Each row of a before or after table is a point. The points were changed in one or more steps. Then noise was added and the rows were shuffled. The steps act on columns, c1 being the first. Name the steps. A step turns or swaps two columns, mirrors them in a line or flattens them onto one, adds a multiple of one to another, or multiplies or shifts one. Angles are multiples of 10 degrees, from the lower column toward the higher: turns from -170 to 170, lines from 10 to 170 but not 90. Use the fewest steps. Two steps may share a column if one is a turn and the other turns, adds or multiplies; they go together, in the order done. Otherwise the lowest column goes first.

Before:
[[ 26 -34]
 [ 10  30]
 [  8   3]
 [-30 -30]
 [ 21 -24]
 [-32 -37]
 [ 24  34]
 [ 25 -25]]
After (8 x 2):
[[  1  -8]
 [-26  34]
 [-30  40]
 [-41 -21]
 [-30 -23]
 [ 23 -14]
 [ 28 -29]
 [-26 -18]]
Steps: turn c1 and c2 by -100 degrees

Before (8 x 4):
[[-46 -21  29  13]
 [-17 -27  10   4]
 [ 36  32 -50  -1]
 [  9   1 -30  29]
 [ 11 -19   6   8]
 [-10 -46 -36  27]
 [-29  24  45 -17]
 [-11  11 -32 -34]]
After, 8 rows:
[[  5 -49 -23  35]
 [-22  13  22 -26]
 [-12  13 -25   8]
 [ -4  13 -13 -11]
 [ 30   8  36  23]
 [-34   0 -33  29]
 [-28  57   8  -4]
 [ 18  -2  59 -26]]
Steps: mirror c1 and c4 in the line at 150 degrees; turn c2 and c3 by 150 degrees

Before:
[[ 34 -36 -29 -26  15   5]
 [-30 -43 -45 -60  11  11]
 [ 13  20  22  -6 -12 -13]
 [ 14 -22   0   4 -26 -36]
 [ -5 -46  19  28 -18  -5]
 [ 36  -2 -44 -13   6  14]
 [-31 -21 -36 -16  11 -10]
 [ 39  39  26   9  24 -39]]
After (8 x 6):
[[ 28 -29 -28  32  22  16]
 [-26 -33  13  -4 -19  18]
 [ -4  -1  -5  16 -30  -1]
 [ 15 -10 -37 -34  17   1]
 [ 18  -3 -47  35  15   1]
 [ -9  48  32  38  22 -27]
 [  1  19  21   9 -15 -11]
 [ 59 -36 -43 -30  18  23]]
Steps: turn c1 and c4 by 90 degrees; flatten c2 and c6 onto the line at 150 degrees; turn c3 and c5 by -10 degrees

Before (11 x 9):
[[-16  43 -16  46 -18  35  28  27 -12]
 [-10 -22   4  33  10 -16 -17  26  40]
 [ 23   1   4 -29 -23   5  35  10  17]
 [-17 -24  16  36  16  21  41 -26   3]
 [  7 -18 -40   2  33  -7  -9  14 -12]
 [ 15 -29  -5 -24  11  -5 -35 -39  25]
 [ 42 -10  15  40   7 -21 -15 -25 -34]
 [-18   2  25 -25  35  31 -25  25   6]
 [ 47 -18 -22  -5  17  54  -6  18  19]
 [-19  -6 -13 -19 -27  52  20  40  -8]
 [ 17  10 -26  24 -42  57  32  44 -35]]
After, 11 rows:
[[ 40  23 -16  34 -18  35  27 -43  -4]
 [-47  17 -22  -7  16  54  -6  -3 -27]
 [ -7  18 -26   4 -42  58  32 -60   8]
 [-39  20  16  39   7 -21 -14 -10  43]
 [-17 -10 -40  -4  32  -7  -8 -18   4]
 [ -3 -29  16  42  16  21  41  11  11]
 [ -6 -23   3  30  10 -16 -17 -13 -48]
 [ 11 -17 -13 -31 -27  52  19 -31 -13]
 [-17  16   5 -27 -23   5  35   9 -20]
 [ 16 -11  26 -30  36  31 -25  -9 -17]
 [-29 -13  -5  -7  11  -4 -35  52  -2]]
Steps: mirror c1 and c2 in the line at 70 degrees; turn c8 and c9 by -150 degrees; turn c4 and c8 by -20 degrees

Before:
[[  9   0  -3   6  -4  16   9  -9  31 -10   7   2]
 [  8   9  -4  -7  -5 -19   4 -10 -18  -3  25   9]
 [  3  -1 -14 -10  -8   2   9   5   7 -16 -22  18]
 [ 12  14 -16   1   7  14  14 -12  -4   0 -27   9]
 [ 12  -8   1  11  60  -4   2   2 -10   5  23   8]
 [ 13 -25  -1  -6  -6 -14 -24  -3  33  14  12 -15]
 [ 13 -22 -16  -8  -8   3   0  -7 -13  -2  26  15]
 [  9  -5 -36  23  -7 -15   2  46  -7  -5  10  -3]
 [-22   9 -15  -8  34 -17  -2   8  -4 -20 -19  -5]
 [-21  -3 -31   8  53  -7   1 -10 -18 -18   2 -16]
 [ 14 -11  -1  -2  -8   1   2  -6 -20 -19   3 -11]
 [-17  -8  -2  -9  -2  12   0  -3 -17   5  17   3]
 [ -8  10  -2  51 -10 -15   9 -11  23 -18 -37  13]
 [  1   8 -14  -6  16  17 -38   2 -18  -8  14  16]]
After, 14 rows:
[[ -7   7 -17  -5   6  52  14   2  -6  27  33  16]
 [ 10  -3  35   8 -11  27 -29 -37  -7  -1   5  -1]
 [  7  10  18  21 -20   0   8   3  -9  -2 -22 -13]
 [ 13 -23   6  12 -14  -1 -15  17  27   1  -8  28]
 [-22   9  -1  17  45  -4  -6  -5 -18   1  25  10]
 [  6  -1   8 -16 -10  -1  10   0   6  25  -3  22]
 [-17  -6  11  -6 -10 -13   3   2  -4  -7 -11 -15]
 [ 14 -12   5  -2  -9  -1   7   4 -26 -11   2   2]
 [-21  -3  27   5  53  10   6   8 -25 -15  16   7]
 [  3  -5   2   2   3 -11   2 -12 -11  24  26  -2]
 [ 12 -10   9   3  48  14   1  -3   0   0 -19 -17]
 [  0  10  18 -15  11  -8 -33  22 -16   5   0 -20]
 [ 10  17  -3 -13  18  -4  20   2  -2   2  33 -11]
 [ 13 -21  28   1 -21 -11   6   5  -9   1 -14 -17]]
Steps: add -0.5 times c11 to c5; turn c3 and c11 by -150 degrees; turn c4 and c6 by 110 degrees; mirror c7 and c8 in the line at 160 degrees; turn c9 and c10 by -60 degrees; turn c10 and c12 by -130 degrees

Before (10 x 14):
[[  8 -46  -7  25 -23  16  -1 -26 -30  15 -18   5  -7  -4]
 [ 25  -2   6 -14  18  10   0 -18 -32  13  21   4   5 -10]
 [ -1  -7   0  25  21  19  30 -26  -1  19  -4  12  33 -21]
 [ 18 -25  -2   5  17  -1  12  31   3  13  14  -9  -2 -33]
 [  1 -21   7  23  26   5   3 -23  -7  16 -12  -9 -13 -35]
 [ 24  12  -1 -57   9   3   1   6   3  -6   2  22  -8 -11]
 [ 18 -18  19   7  28 -37   9 -26 -10  12  22   7  -7  -3]
 [  1   8 -12  25 -32  18  -5  45  -4  12  23 -12   2 -23]
 [-49  -1 -12  20  17  15  -1  29 -34  17  24 -14 -14  -5]
 [-24 -21  22   8  -6  -3  -3 -28 -15 -34  17  -4  12  -4]]
After:
[[-20 -14  11  29  13 -37  -5   6  13   1   6  38  -1  -5]
 [  2  -5  17 -11 -32   2  11  44   2  -6  57 -31  -7 -19]
 [  0  26  20 -28  21 -10  19 -26   1  30  -9 -18 -21  -7]
 [ 13  31   2 -23 -14  -4  16 -25  28  -2 -45 -19  36  -9]
 [  1   4  12   8  30 -15  12 -18  42  -1  53   3  -2   2]
 [ -7   9  10 -10  34  28  11 -26  19   9  54  24  17  16]
 [ 27  24  10  -4  -7   8 -34 -28  -4  -4  42  -4   5  19]
 [  4   8  35 -11  28  10  16 -24   5   3 -29 -21  23  -5]
 [-16  18  31   2  20   7  13  30  10  11  36  -7  18 -13]
 [ 59  -7   0  -6  15   3  16  29  -5  -1  60 -28  12 -13]]
Steps: turn c1 and c9 by 140 degrees; add 0.3 times c9 to c5; turn c2 and c13 by -140 degrees; turn c3 and c14 by 70 degrees; turn c4 and c12 by 140 degrees; turn c6 and c12 by -140 degrees; swap c7 and c10; multiply c11 by 2.5

Before (13 x 20):
[[-28 -10  15   7  -8 -13 -32  22  -5 -19  -6  31  10  25   5  -4  16  -3
  -30  33]
 [-19   7 -14 -13  -9 -16   4  14   9  15  -6   7 -15   5  22  -6 -13   2
  -31  -8]
 [ -2  10  18 -32  23   1 -18 -13  20   2   3  29 -19  43 -12  12 -40  18
  -27 -19]
 [-13  -8  -7  14   4  20 -21 -10 -16  -3  11   2 -21 -13  -8  -1  20  -8
  -32  16]
 [ 24 -16  29 -10  -3 -10 -12  10  16   2 -21   4  13  -4  16   0  -3  -2
   -6  -3]
 [  0  -8  17 -18 -12  12  -3  12 -17  15   2 -25   7  14 -29   3 -21  -9
  -23  -3]
 [ -4   3 -18 -11  -7  -3 -15  -1  -1  15   7 -19 -13  13  14  19 -16  14
  -22  15]
 [  5  14   0 -17  10  10  -7  -1  -2  12 -36  27 -28  21   6  -5   5  -7
  -12  18]
 [ -1  19   2  24  13  10 -26  -2  -7 -17  11   0   9  20  37  -1 -11  22
   -2 -14]
 [ 28 -18  20 -32  -1  23   5  23  38  15 -38   3 -18   8  -7 -31  -1  10
  -16   8]
 [  5   6  10 -25  19  15 -51   1 -23  40   8   6  -6  31   1   9   1   4
    1   2]
 [ -7  17  14  -5 -16 -17 -17   8  19  22  13   1   9  10   9  -9 -23   9
  -25  37]
 [ -3  -9   9  22   6 -20  12 -12 -18   3   2  -2   6  35  18 -21 -13   6
  -15  29]]
After (13 x 20):
[[ 11  -9  10 -19 -13 -21   9 -13  19   4   3  -1  10  35  16 -23 -14   6
  -16  46]
 [ 32  17  15   0  -1 -17 -16   9 -21  22  13  -1  -8   8   8 -12 -21   8
  -24  59]
 [ -1  -8  -8  -2  -4  21 -22 -11  16  -5  12   3  21 -13  -8   0  21  -7
  -32  25]
 [ 13  11  20  30 -32  -1  -8 -13 -22   1   4  29 -10  45 -13  11 -40  21
  -28 -29]
 [ 48 -10  14  -9 -18 -13 -23  21   6 -18  -5  30  -3  26   6  -5  18  -4
  -29  51]
 [-16   3 -19  13  17  -4 -21  -1   1  15   8 -21  -3  14  13  17 -17  14
  -21  24]
 [ 18 -16  31   1  -9 -11 -10  10 -17   3 -20   6 -14  -4  18   2  -4  -1
   -5  -6]
 [  3   7 -14  18   8 -16   6  13  -6  16  -7   7  -1   4  21  -6 -15   2
  -31 -13]
 [  2 -17  20  33   1  20   7  22 -38  15 -40   4 -10   6  -8 -30  -2  11
  -15  13]
 [ -3  19   1 -22 -14  11 -26  -2   5 -18  11   1  12  23  37  -2  -9  21
   -1 -25]
 [ -9  15  -1  26  -6  10   0   1   2  13 -36  28   4  21   4  -4   6  -8
  -12  27]
 [ -1   7  10  19 -21  15 -47   2  23  40   8   6 -13  32   3   9   3   4
    2   3]
 [ 27  -7  21  11   0  13 -11  12  20  17   4 -24 -16  13 -29   4 -22  -8
  -24  -4]]
Steps: add -1.5 times c3 to c1; turn c1 and c5 by 150 degrees; multiply c13 by 0.7; turn c4 and c13 by 140 degrees; add 0.3 times c12 to c7; multiply c9 by -1; multiply c20 by 1.6

Before, 10 rows:
[[ -5   5 -28   9  19   5   3 -21 -26 -26 -24  24   3  15   7  18   7  19
   23 -19  21  13 -24 -25]
 [-42  41  30 -18  26 -11  27   6 -13  -1   9 -36   1  -4 -35 -60  24  15
    5  24 -16  11  23  10]
 [ -7  12  12  -5  -7  22   8   1  -7 -39  -2  33   5   1  16 -27   8 -14
  -11   4 -48  -6 -21  21]
 [-10 -31 -15   7 -20 -15   3  -3 -12   1   1 -49   2 -11   2  38 -26   6
  -37  -6  29 -14  12  -8]
 [ -8  -4  21   3  13  37 -29   3 -38  23  11   6  -1   1  34  17   3 -19
   18  19   1 -11  16 -25]
 [ 13   0 -10 -21  -1   8 -19 -55  -2 -16  30  13   7  25 -23   9  33  -8
   -7  37 -16  23  28  -2]
 [-20  10   7   2  -4  -4  18  -9  12  -5 -11  13  -1  15  10  -8 -15 -11
  -13  37 -13  25 -27 -14]
 [-26 -28  -6  15  11  -5  33   8 -29   9  -5 -25  17  -7   0  -5  24 -23
  -29  10  12  -1 -20 -16]
 [-25  -6   4  -9 -57   5 -21  23  10  15 -10   4 -37   2  22   6  31 -21
    9  12 -11  15  17   8]
 [ -9 -22 -26 -28  -7  -6  -3  12  24  31 -34   7  60  35  29 -22  27 -23
    6   3 -53  10  39 -12]]
After, 10 rows:
[[-20  11   8   2   6   0  18  -7  23  -5 -11 -12  -6  16  10  -8 -15 -10
   13  38  16  25 -25 -14]
 [-41  42  30  -7 -28   3  26   6  -2  -3   8 -21 -12  -2 -38 -59  24  17
    0  23 -34  10  22  11]
 [-24  -8   3  -4  55 -36 -20  22  21  17  -9 -11   5   1  23   6  31 -22
  -20  10   3  15  15   6]
 [ 16   0 -10  -8   1   7 -23 -57   8 -16  31 -15   9  25 -25   9  33  -6
    6  38  17  23  27   1]
 [ -5   4 -29   2 -21   2   5 -22 -18 -26 -22  26   7  16   5  18   9  21
  -20 -17  21  14 -22 -24]
 [ -7  12  12  -3   8   5   9   0   3 -40  -3 -42  23   1  15 -25   6 -13
   10   5  39  -3 -22  21]
 [-24 -28  -5   4  -6  18  34   7 -17   9  -3   7  -3  -4   2  -5  22 -23
   29  12 -26  -1 -20 -18]
 [ -9 -31 -15   1  26   4   3  -2  -4   2   3  20 -15 -11   2  40 -27   8
   33  -4 -55 -13  11  -7]
 [ -6  -2  19   3 -15  -1 -31   2 -27  25  10   2  34   0  36  17   3 -19
  -17  19   8 -10  17 -27]
 [ -9 -21 -25  -9   5  60  -2  10  34  29 -33 -49  -4  36  30 -22  26 -23
   -7   3  16   9  41 -11]]
Steps: multiply c4 by 0.4; turn c5 and c19 by 170 degrees; swap c6 and c13; shift c9 by 10; mirror c12 and c21 in the line at 40 degrees
